Each row of a before or after table is a point. The points were changed in one or more steps. Then noise was added and the rows were shuffled. The steps act on columns, c1 being the first. Write out the steps. A step turns or swaps two columns, mirrors them in a line or flattens them onto one, adds a multiple of one to another, or multiplies or shifts one. Angles are multiples of 10 degrees, from the lower column toward the higher: turns from -170 to 170, lines from 10 to 170 but not 90. Use the fewest steps. Two steps may share a column if one is a turn and the other turns, adds or multiplies; they go together, in the order done. Otherwise the lowest column goes first.
(in the rows, 128 means zero)

Before (9 x 3)
[[141 188  94]
 [132 108  80]
 [ 96  77 153]
 [165 121 126]
 [156  96 113]
 [148  54  96]
 [116 163 125]
 [162 143 134]
 [117 150 114]]
After (9 x 3)
[[125  95 219]
 [127 116 133]
 [128 168 180]
 [128  98 160]
 [128 209 112]
 [124 128 128]
 [130 156  50]
 [129 116 165]
 [127 162 127]]
Steps: multiply c1 by 0; turn c2 and c3 by 150 degrees; multiply c3 by 1.6

Before (10 x 6)
[[135 138 114 122  97 138]
 [112 166 110 119 143 121]
 [128 122 125 132 132 111]
 [131 128 102 121 122 137]
 [105 120 140 106  95 132]
 [122 141 111 135 124 144]
 [143 147 139 146 153 132]
 [114 128 141 100 122 131]
 [155 140  95 138 122 128]
 [119 132 112 125 121 134]]
After (10 x 6)
[[132  87 132 105  95 105]
 [122 249 138 119 143 113]
 [137 178 109 121 122 131]
 [131 151 149 146 154 144]
 [129 219 110 139 122 155]
 [111 121 122 132 132 129]
 [134 169 118 125 120 120]
 [144 191 125 134 125 123]
 [138 178 123 121  97 136]
 [131 103 137 100 122 115]]
Steps: swap c1 and c6; turn c2 and c3 by 40 degrees; multiply c2 by 3

Before (11 x 11)
[[102  86 142 123  99 126 136 239 141 124 136]
 [109  98 131 153 125 161 100 118 140 121 158]
 [170 130 131 144 133 111 100 130 145 119 137]
 [249  94 142 112 102 125  88 100  54 129 139]
 [104  94 148 122  93 128 121  98 131 130 136]
 [100  97 139 143 159 138 115 103 120 148 130]
 [115 105  81 105  98  89 103 130  64 120 186]
 [107 102 141 103 127 144  82 126 135 120 125]
 [114 108 103 118 101 144 102 114 127 171 137]
 [107  96 119 177 108 113  87 157 109 138 119]
 [105  80  79 112 100 132 129 134 140 113 127]]
After (11 x 11)
[[108  96 114 177  78 185 150 154 109 138 130]
 [104  94 147 121  41 130 135  98 132 131 119]
 [109  98 153 154 120  45 189 119 139 121 144]
 [102  86 144 122  55 131 119 240 142 125 123]
 [115 105 142 105  52 247 111 133  64 121 201]
 [ 99  96 137 143 207 103 151  96 120 148 121]
 [169 130 136 144 141 185 137 134 145 120 131]
 [107 102 134 104 125  98 187 128 136 121 117]
 [114 110 119 118  60  91 168 100 126 172 154]
 [105  80  96 111  58 116 131 138 140 114 166]
 [250  94 145 111  63 151 163  99  54 128 126]]
Steps: turn c3 and c11 by -50 degrees; multiply c5 by 2.5; multiply c6 by 3; turn c6 and c7 by 160 degrees; add -0.3 times c10 to c8

Before (14 x 14)
[[145 140 139 136 100 152 124 131 148 117 143 127 117 121]
 [124  93 151 131 149 134 125 110 123 116 152 152 138 121]
 [143 141 122 113  95 158 138 115 132 134 142 124 133 123]
 [143 129 118 143 114 138 130 122 127 124 148 116 131 132]
 [120 132 119 103 128 107 115 149 128 112 101 139 131 114]
 [160 144 128 128 117 147 117 101 142 133 124 138 122 130]
 [149 131 134 134 125 162 136 119 130 133 135 117 113 115]
 [126  95 124 149 130 139 138 114 116  96 148 160 123 105]
 [132 121 113 115 110 124 110 153 128 141 106 148 127 125]
 [135 111 110 100 108 123 101 141 128 114 112 130 115 123]
 [118  88 134 138 138 143 145 112 131 105 131 148 135 138]
 [145 137 122 121 129 161 122 131 129 118 139 137 133 135]
 [155 123 137 128 106 141 125 129 117 114 121 133 133 124]
 [147 109 107 100 123 113 118 154 144 121 109 142 138 116]]
After (14 x 14)
[[146  71  99 126 122 116 118 163 103 121 109 141 136 114]
 [123  24 130 132 149 136 127 103 151 117 150 154 137 118]
 [125  29 150 121 132 140 140 109 127  98 147 161 120 106]
 [153 111 131 121 106 140 125 131 139 112 120 132 133 123]
 [143 129 144 129 113 139 129 119 118 124 147 116 131 130]
 [143 164 129 151  98 153 121 132 131 114 142 127 116 123]
 [144 156 121 123 128 161 121 132 124 118 139 137 134 134]
 [148 138 133 134 126 161 138 117 134 133 133 116 111 118]
 [119 140 107 116 127 107 115 156 118 113  98 138 127 113]
 [133 106 118 118 110 122 109 161 113 140 108 150 125 125]
 [120  10 137 135 138 143 145 108 133 104 132 148 137 137]
 [161 174 123 143 118 148 117  94 123 132 124 138 123 131]
 [142 167 114 124  96 156 137 110 122 134 142 124 132 120]
 [134  78 105 114 108 124 101 144 112 113 112 130 115 125]]
Steps: multiply c2 by 3; turn c3 and c9 by 110 degrees; turn c3 and c4 by -70 degrees; multiply c8 by 1.3; turn c13 and c14 by -10 degrees

Before (10 x 20)
[[142 102 121  52 131 134 125  96 108 110 119  74  94 171 116 110 124 164
  125  90]
 [159 114 109 111  92 152 147 138 140 124 132 134  95 142 151 137 132 159
  149  87]
 [135 117 125 148 209 137 135 137 142 169 125 126 181 143 159 114  46 162
  129 103]
 [184 154 100 149 100 148 112  77 100 112 141 137 109 141 153 154 117 101
  135 174]
 [151 201 100 115 120 109 142 130  75 106 132 137  81 139 139 111 124 117
  122  94]
 [121 105 170 139  96 138 114  90 140 109 126 142 119 192 162 168 113 130
  180 122]
 [134 101  94 151  88 151 101 129 141 133 112 133 131 149 179 109 137 155
  122  94]
 [120  97  90 146 106 117 183  46 117 123 123 138 140 157  56 106  89 124
  120 104]
 [127 143 165 135  95 153 106 128 106 112 146 131 138 134 169 135 122 154
  124 168]
 [131 109  95  78  91 159 119 122 134 114 120 119 166 147 185 140 109 159
  151 167]]
After (10 x 20)
[[128 142 165 135  93 151 149 131 107 113 145 130 139 133 169 150 122 154
  138 168]
 [152 201 101 115 120 109 129 129  76 105 113 138  82 139 139  79 125 118
  126  93]
 [145 103 119  52 128 135 125  96 111 110 132  72  93 171 117  75 126 166
  118  92]
 [133 108  98  78  90 159 111 124 135 116 143 120 165 149 183 162 111 160
  139 167]
 [134 119 127 149 208 137 123 139 140 168 124 127 183 143 158  86  43 160
  126 100]
 [157 113 109 116  94 153 111 139 141 124 114 136  96 142 151 156 131 161
  146  86]
 [119  96  92 146 106 115 111  47 116 121  77 140 138 158  53  60  90 127
  117 104]
 [184 155 102 148  98 150 140  78  99 113 139 138 109 144 153 208 113 100
  144 172]
 [133 103  93 150  91 152 134 127 140 135 156 132 131 151 180  74 137 154
  110  92]
 [122 104 171 138  97 141  97  92 141 109 151 143 120 194 161 252 110 132
  170 119]]
Steps: turn c11 and c19 by 40 degrees; turn c7 and c11 by -110 degrees; multiply c16 by 3
